Each row of a before or after table is a point. The points were changed in one or more steps. Then noise was added and the rows were shuffled. The steps act on columns, c1 being the first. Name the steps. A step turns or swaps two columns, mirrors them in a line or flattens them onto one, adds a multiple of one to another, or multiplies or shifts one. Angles are multiples of 10 degrees, from the lower column toward the higher: turns from -170 to 170, lines from 10 to 170 but not 90. Use the fewest steps. Two steps may share a column if one is a turn and the other turns, adds or multiplies; they go together, in the order done. Otherwise the lowest column goes first.

Before (9 x 2)
[[-15 -47]
 [-28 -46]
 [ 16 -48]
 [ 30 -33]
 [-55  31]
 [ 69  33]
 [-30 -10]
 [-23   6]
 [ 60  65]]
After (9 x 2)
[[ 11 -21]
 [-14 -26]
 [-44 -29]
 [-31  34]
 [ 66  60]
 [ 31  76]
 [-49 -13]
 [-53  15]
 [ 30 -55]]
Steps: swap c1 and c2

Before (10 x 4)
[[ 36 -36   9  10]
 [-40  26  24 -23]
 [ -3  -1  57  37]
 [ -6 -80  84 -77]
 [-25  48 -32 -25]
 [ 12  28  52  29]
 [  4  83 -17  19]
 [-47  -1 -15  41]
 [ -4 -81 -21  54]
 [  0 -84  -2   3]]
After (10 x 4)
[[  21  -74   49    6]
 [   5   83  -29   -2]
 [  55   81   -7   -5]
 [  37  -23  -56   -3]
 [  13   30  -19   35]
 [ -26  -32  -10  -40]
 [ -26  -33   45  -24]
 [  41    7   15  -49]
 [  27  -46  -41   12]
 [ -79   47 -109   -9]]
Steps: swap c1 and c4; turn c2 and c3 by 160 degrees

Before (10 x 8)
[[-31   9 -26 -25 -38  20   6 114]
 [-23 -56 -58  28  27 -44  29  -6]
 [-73  17  11  31  28  -1  -9  54]
 [121  18  38  24 -25  20 -36 -26]
 [ 45  15  -6  32  78  56 -60 -62]
 [ 36  21  21  45  -6 -25  41  87]
 [ 44  64 -53  52  -6  30   6  49]
 [-37  59 -51  -2   4 -39  47  38]
 [ 30 -14  34  66 -42  -6 -50  11]
 [-23 -18 -56  13  72 -44 -58   4]]
After (10 x 8)
[[  15  -57  -55  -39   15  -43   29   18]
 [ -15  -17   33   -9   57   -6  -70  -32]
 [  53   61  -48   -1   11  -37   45   -3]
 [  19  -16  -56  -59  -50  -43  -40   11]
 [  29   20   22  -27   52  -26   23  -92]
 [-114   17   36    6   19   22  -49  -59]
 [  97   10  -25   42    7   19    6  -68]
 [  -4   69  -54  -26   44   30  -11  -67]
 [ -78   15   -2  -80  -43   56  -50   17]
 [  91   18    7  -41    3   -2   -9    6]]
Steps: turn c1 and c8 by -140 degrees; turn c4 and c5 by 130 degrees; turn c5 and c7 by -20 degrees

Before (13 x 11)
[[ -18  -23   14  -45  -35  -33   24   78  -65   66   25]
 [  20   -2  -48  -26  -42   34   18   69   40   -6   -1]
 [  17  -27   44  -22   13  -31   98   34  -59   23   40]
 [  -9   38  -13  -43  -21    2   76   23  -33  -17   -9]
 [   8   13   -3   -4   52  -45  -25  -29   20   21   90]
 [-102   -3   75  -91  -33  -31  -17   69  -36   21   45]
 [  17  -50   38  -36   45   33   41  -17   78   12   15]
 [ -18  -12   56  -54  -74   76   78  -23  -39  -13   79]
 [  -9   -4   80 -100   44    4    7   -5   27   70  -15]
 [   5   13   50  -63  -23  -64    6    3   57   55   10]
 [  10  -72  -40   -2  -68  -27   94  -48   -2   56   19]
 [ -44  -79   89   36  -53   56   34   46  -61   41   17]
 [  23  -87   78  -39  -23   70  -19    6   -4  -39  -14]]
After (13 x 11)
[[ -44  -81  -49   34  -54  -93   19   48  -59   41   16]
 [   8  -74   20   -1  -68   46   37  -49   -5   57   19]
 [   2   12  -75  -61  -24   34    4    3   56   53    8]
 [  -7   -5  -68  -99   47  -42    2   -7   24   69  -16]
 [ -10   39   11  -42  -23    4   33   26  -31  -16   -8]
 [  22  -89  -33  -39  -26 -105   -8    9   -3  -41  -15]
 [  15  -52  -17  -36   41  -46   18  -18   75    8   16]
 [-102   -6  -82  -90  -32  -14   -8   71  -33   23   43]
 [ -16  -22  -31  -44  -35   24   12   78  -64   69   25]
 [  19   -2   61  -22  -42   -5    9   69   40   -3    2]
 [   8   12  -19   -3   52   39  -10  -27   17   20   91]
 [  20  -26  -51  -20   15    4   36   32  -59   23   42]
 [ -18  -14  -13  -52  -74  -94   31  -21  -38  -16   78]]
Steps: turn c3 and c6 by -150 degrees; multiply c7 by 0.4

Before (13 x 18)
[[ -5 -12 -46  81  -4   5   3  49 -68 -48  -6 -45  14  -1  23   8  57 -69]
 [-68  67  60 -26 -52  43  16 -55  65 -28  59  29 -54  92  20  50  12 -11]
 [ -7   3 -47  45  14 -62  -3 -54 -55 -31  -8 -29  -7   8 -25  34  45   7]
 [-75  45  51   9 -65  84 -12 -24  31   4   8 102 -67  -5  46  65 -11  52]
 [  9   5 -32  21  30   6  30 -42 -31 -64 -36 -22  44 -39  -2  16 108 -48]
 [ -4 -18 -41  23  46   6  16   7 -14 -44  21 -19 -65 -14 -43 -12  83 -39]
 [-93 121   7 -60 -47  53   4   6   8 -22 -13  74 -97  22  95  60 -10  35]
 [-11  19  90 -28   6 -33 -30  -3 -36 -52  61  -4 -21   0 -50  30  57 -69]
 [ 27  10   6 -37 -21  81  -4  32 -93  38  36 -42 -30  22  35  12  86  -3]
 [-53 -35  54 -19  44  21  13 -20 -28 -73  14 -35 -20  14   5  18   2  -7]
 [ 37 -40  10 -10   9  24  40  23 -83  42 -41 -12 -51  16  35  22  50 -86]
 [ -4 -12 -11  27   9   1 -40  12 -37 -25 -80 -47  -5  22 -25 -29  88 -33]
 [-45  35  64 -54  23  23 -43   9  71  -4  61  44 -37  52  47 100  17  10]]
After (13 x 18)
[[ -3 -23 -40  28  29  26  19   6 -10   8  22 -12 -59 -17 -45 -47  83 -39]
 [ 33 -38  12 -10  14  48  39  17 -62 -21 -39 -11 -56   9  39  43  51 -83]
 [  5 -12 -17  31   7  -2 -40  11 -33  33 -83 -46  -3  24 -18 -26  86 -31]
 [ -8 -15 -51  77  -2  33   2  55 -53  -4  -6 -44  14  -6  26 -55  52 -65]
 [  6  -3 -29  15  25  56  42 -43 -12 -12 -37 -23  41 -41   9 -66  98 -49]
 [-36  34  66 -55  16 -51 -34  10  54 -98  66  38 -26  56  48 -10  16  15]
 [-45  77  58 -33 -34 -50   9 -54  43 -43  57  21 -45  91  17 -21  20 -15]
 [ -6  -2 -44  37  12 -30   0 -57 -86 -39  -3 -27   2  10 -24 -37  41   9]
 [ 19  19   8 -40 -17 104 -11  34 -54 -14  32 -43 -32  27  41  37  91   5]
 [-50  47  47   5 -48  53  -6 -27  69 -59  11  95 -70 -15  38   3 -16  52]
 [ -6  17  92 -26   5  -5 -18  -5 -43 -32  65  -8 -22   8 -49 -47  51 -67]
 [-42 -35  55 -19  35  22  13 -20 -25 -16  19 -29  -7  13   9 -79   0  -4]
 [-65 122   6 -64 -36  33   7  10  21 -52 -20  76 -95  25 101 -32 -16  32]]
Steps: multiply c1 by 0.7; multiply c5 by 0.7; add -0.7 times c14 to c6; turn c6 and c9 by 30 degrees; turn c10 and c16 by 90 degrees

Before (13 x 24)
[[-18  -2  -2   5  42   9   0 -27  -9  11  -6   2 -17  -7   1  -4  15  43
   23   9   5 -17  -6  -3]
 [-22 -10  21  -9  40  -9 -18  -5 -11  -4  17  -2  28   2  14  13   5  -9
  -16  -9 -10   6   3  -4]
 [ 39 -12 -12   1   8  -7 -16  10  -1  -5  12  22 -11  43   8  -2  16  90
  -14  -7  11  -6 -20   3]
 [-15  31   5  11  47 -11  29   9  -1   1  -1  -6 -10 -20  16   1   4 -38
   15  13  -2 -34  15   8]
 [ 16 -29  16  13  48   1   8  13  -4 -17  -3   8 121 -15   7 -36  -1 -44
   -9 -24  20 -18  10  -1]
 [ 69 -18  18   8 -35   0 -10 -19  -1   0   8 -15 -12  -4   9  22 -29 -16
  -11 -28  10  11  11  21]
 [ -2 -30  -5  -1  43  11  -9  23   3  21  -9 -13 -10  -3   8 -50 -52 -10
  -12  22   5   8  -6  -4]
 [  7   5   4  35  15  -4  -2   4  -3  -8  20  -7  -9 -18   2  10  18 -43
  -18 -14 -18 -19 -19  27]
 [-14 -13  20  -2 -20  -2  43  24   4   6   9 -11  -6 -18 -34 -22 -20 -27
   20 -31  18 -18 -16  -3]
 [-18   8  16  18  11 -10 -18  19   3  17  14  -3  -9  -7  20 -12  10 -12
   34 -10 -35 -24  -2  -1]
 [-17 -28   4  -4 -27  -4  -5   3   5  -2  -9  -3 -17 -23   4  -2   5 -35
  -11 -22   1 -16  24  10]
 [-15 -29 -28  19 -40  10 -14 -11 -38 -11  -4  -8   7  52   4 -37  11 -21
  -13 -29  27 -23  17  12]
 [-15 -17  14  17  19 -13 -11 -23 -22   1 -10   7   1 -12  13  -8  13 -28
  -13 -19  27  65  15  -5]]
After (13 x 24)
[[ 41 -26  18  14  48   3   9  13   1 -18  -3   6 121 -16 -16 -61  -3 -44
    1 -24  18 -15  -1  -1]
 [ 15  -1 -11  -2   4  -8 -23  10   0  -8  10  21 -10  29 -12  42  21  88
  -30  -6  12  -6  23   3]
 [  5 -17  15   6 -35  -1 -13 -18  -2  -2   4 -13 -10  -5 -16  75 -27 -17
   -9 -28  13  13  -8  21]
 [ -5  11   4  37  16  -3  -1   4  -3  -9  19  -9  -9 -21  -2  16  17 -39
   -8 -12 -18 -22  14  26]
 [ 48 -24  -7  -3  42  10  -9  24   5  22 -10 -15  -7  -7 -18 -14 -52 -10
  -10  24   6   8  13   0]
 [ -2   0  -4   5  39   9   3 -29  -8   9  -7   2 -18   1   1 -10  15  45
   25  10   5 -19   9  -3]
 [ 31 -29 -29  19 -42   8 -13 -13 -36 -13  -3  -8   8  39 -13 -33  10 -24
  -38 -30  27 -25  -6  10]
 [ -4 -31   4  -4 -27   0  -5   3   3  -5 -10  -4 -19 -26 -13 -10   5 -36
    2 -20   4 -14 -14  10]
 [-21  -6  20 -11  39  -9 -19  -7  -8  -3  16  -2  24  -7 -16 -31   7  -9
  -15  -8  -9   4   3   2]
 [  4 -19  14  16  20  -9 -10 -24 -21   0 -11   4   1 -18 -14 -19  13 -29
   -8 -21  25  66  -6  -3]
 [ -4  29   2  11  49 -12  28  11  -3   2   0  -4 -12 -11  -6  -9   2 -38
   25  11  -2 -33 -27   8]
 [ 16 -19  18   2 -23   2  43  25   2   6   8 -13  -4  -6  28 -17 -18 -27
   28 -29  22 -19  25  -6]
 [  3  12  15  18  13  -9 -17  21   2  16  14  -2  -7  12 -16 -14  11 -11
   36  -9 -34 -26  -1   0]]
Steps: turn c1 and c16 by 70 degrees; add -0.5 times c13 to c16; turn c2 and c15 by 160 degrees; turn c2 and c23 by 160 degrees; turn c14 and c19 by -30 degrees

Before (8 x 48)
[[  44  -23   94  -64   21  -57   27   -1   24  -40  -62    0   11   35
   -55  101  100  -18  -26   52  -38  -30  -22  -39   18  -63    8  -27
    26  -55  -18  -12   62  -66   12   11   22  -42  109   38   38  -16
   -11  -32  -20  -50  -45    8]
 [  58  -71   20  -47  -48    6   43  -11  -66  -40  -55  -14   -9  -51
   -25  -55  -34   23   56   52    9  -43  -27   23  -44   47   29  -31
    12  -30   76    4   -4   -4   19  -46   48  -97  -16   60  -47   29
    46  -15    5  -50  -72  -46]
 [   6   42   -6   11   37  -18   66    7   64  -19   -7  -14   72  -24
   -26  -29  -22   56  -13   86  -13   10  -20   19   53   -1   65  -92
   -40  -37  -25   12   34    4  -45  -47  -99   43    0   56  -14   39
    -7   -7   58   21  -68    6]
 [  45   -4  -23  -28  -41  -52    8  -11   36   10   43    9   19   36
     6    8  -11  -10  -19  -23   22  -44   14  -70  -72   42    2  -10
    -2  -47   49   30   -4  -36   24   78  -31  -47  -15   27   15   38
    48  -66   14  -19   56   20]
 [ -23  -64   54   22    1    7  -25   49    0   47  -47  -32    1   13
   -79   44   46  -30   -3   40    2    3   -2  -91  -35   -3  -15   -3
    13  100  -13   34    1  -18   66   19   42  -24    4   27   41  -15
   -19  -50  -20  -62   24  114]
 [  52   18   17  -19   16   -9  -54   45  102   10  -26  -75  -50   10
    30   57   50  -11   -9   58   24   -8  -20   11    2  -78   64   26
   105   20  -13   -1    0   29   66    7  -11  -11  -11  -22   75   42
   -46  -14  -24  -79    8    8]
 [  76  -33   33   25  -11  -39  -42   14   73 -106   46   22  -66  -46
    64   18  -40   55   41   46  -14 -109  -12   19   30   18  -10  -91
   -59   39  -26  -74   23   71  -55  -26  -75    1  -46  -85  -58  -68
     5  -31   18   -6  -55   21]
 [   5  -12   10    6   23  -52   39  -21  101    9   29    7  -23   16
    -6  -59   11   -9   55  -26   28   41  -62   -4  107  -48   40  -31
   -71   26   32   28  -14  -16  -20   41   50 -120   92   51   41  -14
   -32  -77  -61   33   95   25]]
After (8 x 48)
[[ -23  -62   55    7   -4    4  -26   96   -1   47  -48  -34    2   12
   -77   44   46  -35    2   45   -4    2    0  -94  -34   -4  -19   -3
    13  100  -12   33    2  -19   62   20   41  -26    5   25   41  -11
   -17  -52  -25  -61   28  111]
 [   2   44   -8   39   40  -15   68   13   63  -22   -7  -10  -43  -18
   -26  -28  -18   43   55   88  -18   12  -25   18   56   -8   69  -85
   -40  -36  -26   12   36    3  -46  -48 -100   45   -3   55  -20   40
    -8   -6   60   24  -71    6]
 [  59  -69   26  -25  -47    7   44  -22  -71  -42  -60  -15  -29  -49
   -23  -54  -29   46  -48   51    4  -41  -28   22  -43   51   25  -34
    16  -29   72    7   -5   -3   19  -42   48  -99  -18   59  -51   32
    44  -16    8  -51  -70  -46]
 [  44   -4  -23  -24  -41  -54    8  -32   33   15   43   14    1   36
     6    7  -10    7   28  -19   24  -48   11  -70  -72   42    1   -9
    -2  -48   48   32   -2  -36   22   80  -26  -43  -18   23    9   33
    46  -63   17  -16   58   18]
 [   3   -8   12   -3   18  -60   41  -43  100   11   29    9  -19   18
    -6  -59   12  -12  -56  -23   28   42  -60   -4  109  -49   39  -26
   -67   27   31   23  -11  -12  -14   41   50 -120   88   54   47  -17
   -29  -81  -64   30   98   27]
 [  49   15   17  -21   15   -7  -57   92  100   10  -24  -74   43    8
    28   59   49    0  -30   57   25   -8  -17   12    1  -76   62   23
   105   21  -15   -5    3   25   64    9  -10   -8  -10  -25   72   39
   -46   -8  -22  -79   12    8]
 [  77  -33   33   49  -10  -42  -44   25   69 -108   50   23   21  -42
    63   17  -41   35  -78   44  -15 -108  -13   17   27   21  -14  -92
   -61   42  -28  -74   18   71  -53  -26  -74    2  -42  -82  -59  -70
     4  -37   19   -9  -53   19]
 [  42  -26   97  -66   18  -56   22   -3   19  -39  -63   -3   10   39
   -50  105   99   16   26   53  -35  -30  -18  -37   18  -62    6  -28
    24  -56  -17  -15   63  -68   14   10   23  -44  113   40   36  -16
   -10  -30  -25  -50  -44    8]]
Steps: turn c4 and c18 by -30 degrees; multiply c8 by 2; turn c13 and c19 by 140 degrees
